Each row is a point. Any point is a mix of the corners, with weights that add up to 1. It lies inside the corners' shape when no weight is negative. Is each point inside? If not, which corners have a negative weight?

Corners:
(1): [-3.9 -5.1  2.5]
(2): [-1.3  7.5 -3.8]
(3): [ 0.2 -4.2 -1.7]
(4): [ 3.4 -2.9  2.2]
Points:
[-2.2 -3.0  2.8] -> outside (3)
[ 0.3 -6.2  2.0] -> outside (2)
[-0.5 -3.7  1.3] -> inside
[-0.9 -3.6 -0.4] -> inside
[ 0.6  1.5 -3.2] -> outside (1)
[-2.7  1.7  0.3] -> outside (3)

Corners:
(1): [ 0.5  0.3 -0.5 -2.7 -0.1 -0.8  4.5  1.9 -1.8  0.6 -3.7]
(2): [ 2.8 -2.2 -1.5 -3.3 -2.1 10.0 -2.0 -5.0  0.7 -1.4 -5.7]
(3): [-2.0 -5.5 -2.8 -1.9  2.1 -1.5  0.4 -7.4 -6.9 -0.9 -0.2]
(4): [-3.2 -3.1 -1.3  3.9  0.3 -3.1 -2.1  4.2  1.7 -1.5 -1.2]
(5): [ 0.3 -4.0  1.5 -0.4 -2.5 -4.7 -1.4 -1.3 -0.7  3.9 -4.3]
(6): [-0.9 -0.3 -2.1  3.3 -3.9  0.5  3.5 -6.5  0.9 -1.9 -4.9]
(7): [-1.8  1.7  1.1 -2.1 -7.5 -3.2  1.7 -3.3  2.4 -2.3  5.5]
(8): [-0.2  2.4 -0.1  1.7 -1.2  2.8  0.1 -2.3  2.8  4.5 -0.4]
(9): [-6.7 -4.9  0.6 -2.5  0.8 -4.2  1.5 -1.9  3.5  0.6 -1.1]
(10): [ 2.6 -5.7 -0.9  1.1 -2.5  0.1  5.1 -1.5  2.3  1.4  0.3]
(11): [ 2.7 -2.0 -0.9  0.3  3.4 -3.9 -0.9 -2.2  4.0 -1.2 -2.7]
(12): [ 0.7 -1.1 22.9 -1.2 -0.3 -0.2  2.7 -1.2 -9.0 -0.2  1.4]
Points:
[-2.3 -3.4 -4.3  0.0 -2.1 -2.0  0.4 -1.6  1.7  1.3 -2.3] -> outside (11, 12)
[-1.1 -1.2  2.4  1.0 -3.6 -2.9  1.7  1.9  1.4  2.1 -1.3] -> outside (2, 3, 11)
[ 1.0 -0.9  2.9  1.0 -0.7 -1.9  1.5 -2.5 -0.4  0.2 -0.9] -> outside (2, 9)
[ 0.4 -1.6  1.5 -1.1 -1.5  0.5  1.7 -3.6 -0.5  0.5 -1.8] -> outside (4)
[-0.8 -1.1  0.3 -0.3 -2.1 -0.2  0.6 -3.0  0.4  0.2 -0.4] -> inside
[ 0.2 -1.6  1.6 -2.3 -2.1  1.7  1.0 -4.5 -0.1  0.7 -1.8] -> outside (4)
[-1.1 -1.7 -0.2  0.7 -1.0 -1.2  0.9  0.0  0.4 -0.4 -1.6] -> inside
